Each row of a before or after table is a point. The points were changed in one or more steps. Then noise was added and the rows were shuffled. The steps act on how far a point lies along the listed directions, d1 being the first. Write out the steps. A step turns or swaps two directions, mirrors them in a line or flattens them onto one, adds a multiple of one to another, or multiplies one. Angles are multiples of 10 degrees, from the lower direction toward the higher: turns from -170 to 170, lines from 10 to 170 but not 90. Use the fewest steps. Two steps may share a direction if one is a turn and the other turns, adds or multiplies; they go together, in the order done. Otherwise the lowest direction goes first.

Directions:
(1): [-48 -37]
(2): [-37  48]
Before, 10 rows:
[[ 12  71]
 [ 45   8]
 [-75  11]
 [-11  54]
 [ 30 -46]
 [ 23 -73]
 [-21  25]
 [ 28 -21]
 [ 68  14]
 [-25  -7]]
After, 10 rows:
[[ -5 -34]
 [-31  72]
 [-50 -55]
 [ 40  38]
 [  9  30]
 [ 29 -32]
 [ 48 -53]
 [-23 -49]
 [ 67  26]
 [-23  18]]
Steps: turn d1 and d2 by 60 degrees

Directions:
(1): [-61  18 -39]
(2): [ 27 -35 -60]
(3): [-33 -63  22]
Before, 12 rows:
[[-56 -13 -13]
 [105  52 -77]
 [-17 -58  46]
 [ 16  -5 -24]
 [-23  -5   4]
 [-21 -37  13]
 [ 16 -73 -61]
 [ 56  28 -15]
 [ 48  60 -33]
 [ 36 -25 -82]
 [ -4 -11 -13]
 [-26 -24  34]]
After, 12 rows:
[[-19 -13  35]
 [-18   0  -9]
 [-29  -3  12]
 [ 36  11  18]
 [ 93   4  -2]
 [-10 -16   5]
 [ 63 -59 -21]
 [ 25 -10  -6]
 [-31 -15 -41]
 [  7  -9 -10]
 [ 75 -43 -35]
 [ 29  21  -8]]
Steps: turn d1 and d2 by 40 degrees; multiply d3 by 0.4

Directions:
(1): [  9  65  34 -71   0 -24]
(2): [ 30 -23 -23   0  47 -83]
(3): [-63  26  49  51  16 -34]
Before, 11 rows:
[[ -27   26   37   30   13   28]
 [   5  -27  -21   13   36  -58]
 [  -1    6    8   -9   36  -33]
 [  15   -2    9  -13   15  -19]
 [  -1   -7   11    4   38 -108]
 [  56  -19  -29   10   69 -113]
 [  21   -1  -27    4  -13   53]
 [ -22    1   54   12   12  -41]
 [   6 -121  -70   62   14  -23]
 [  31  -26  -56    5   10  -59]
 [ -14   13    8   24    9   14]]
After:
[[  -3   11    2   21   23  -13]
 [ -51   58   64  -24  -44   25]
 [  27   49   17 -119   10  -77]
 [ -36    2   58   22   -8   -2]
 [ -19   49   30  -44  -10    6]
 [ -10   -3   15   48   40  -15]
 [ -22   22   24   -6    1   31]
 [  43  -13  -42   -1   19   -8]
 [   6   60   -1  -60  -39    7]
 [  -5  100   58  -63  -39   56]
 [   0    3   19   -8   -7   24]]
Steps: turn d1 and d2 by -130 degrees

Directions:
(1): [ 48 -41 -66   3   9  48   7  62 -46]
(2): [-45 -47 -12 -86 -13  29 -58 -22  -4]
(3): [-58  53  38 -23  20  35  10  81 -13]
(4): [ 15 -50  80   0  29 -23   1  -4 -78]
(5): [  3 -40  -6 -31  88 -33  31  21  62]
(6): [-35 -57   7   0 -77 -33  57  38  17]
Before, 8 rows:
[[ -43   53    7   14  -38  -41   31  -22   60]
 [   2   61   16   34   -6   -7   31   30   -3]
 [   1   72  -44    8   38   17   19   69   25]
 [  61 -103  -91    0  -29  -32  -27 -108   41]
 [ -35    7   16    6   29    1  -13    2   21]
 [  23   22  -15    9   45  -23   40   78  -18]
 [  27   58   -2   26   49   -9   16   -3   13]
 [ -17   81  -28   10  -55   43  -33   21    5]]
After:
[[ -24   51   -1   12  -65   25  -17   29  -17]
 [ -50   93   68    0   33  -69    1  -83   77]
 [  -6  -11   15    8   29  -59   74   28   58]
 [  78  -88  -88   14  -41   -8  -48 -114   -4]
 [ -49    9   33   11   11  -12   -5   -7   32]
 [   2    6  -36   -3   52   -4   59  110   20]
 [   0   41   26   15   45  -34   47   33   31]
 [  46   -7  -42   -7   89  -17   60  109   -9]]
Steps: multiply d1 by 2; add -1 times d2 to d5; multiply d4 by 0.4; multiply d6 by -1

Directions:
(1): [ 37  47  57 -36  40  -8  48  63  22 -28  56]
(2): [ 76 -47  16 -18  34  15 -29  47 -37 -12 -78]
Before, 12 rows:
[[ -17    2    6    6   -1   -5   -1  -25   17   12   19]
 [ -26    9    4   10  -17  -14   12  -32   20   16   38]
 [ -48   -3  -54   32  -34   -2  -13  -52   -2   29    7]
 [  11  -21    8  -11   10   19   -1    3  -15   -4  -33]
 [   1    3    5   -9   -7   -3   -6    4   -1    3  -19]
 [ -51    4  -35   -2  -31  -13  -14  -36   12    3   14]
 [ -74  -52  -73   61  -56    7  -72  -78  -33   31  -78]
 [  -2   17  -13   15  -23   -2   12  -22    7  -14   10]
 [ -46  -75  -91   55  -44    9  -80 -106  -33   46  -93]
 [ -25   11  -19    3  -26    7    1  -44   28    0   19]
 [ -21   10    3   14   -6  -15    2  -19   -9    9   23]
 [  -7  -13  -32    6    5  -26  -21   -9  -13  -19  -15]]
After, 12 rows:
[[  -2  -14  -29    5    9  -24  -21   -5  -15  -20  -17]
 [  12    3   -1  -11   -5   11    0  -12   19   -9    2]
 [   6    2   21   -4    3  -11   12   -4   13    6   23]
 [   2   -2   15   -2   11   -4   -1   -8   12    7    9]
 [  -7  -17    0   -4   -1   17    0  -13  -11    2  -24]
 [  17   13   -4    8  -12    0   12   -6    3  -20    1]
 [   0    6   13    6    7  -13    1   -1  -14    3   14]
 [ -10  -65  -41   35  -19   14  -73  -23  -49   12 -108]
 [   9  -15  -26    9    0    5  -14   -4  -16   13  -20]
 [  -4    4    2   -7   -9   -5   -6   -1   -1    4  -17]
 [  14  -87  -61   31   -8   15  -81  -55  -48   29 -121]
 [  -6   -5  -13  -19   -4   -8  -15    1    1  -10   -7]]
Steps: flatten d1 and d2 onto the line at 150 degrees
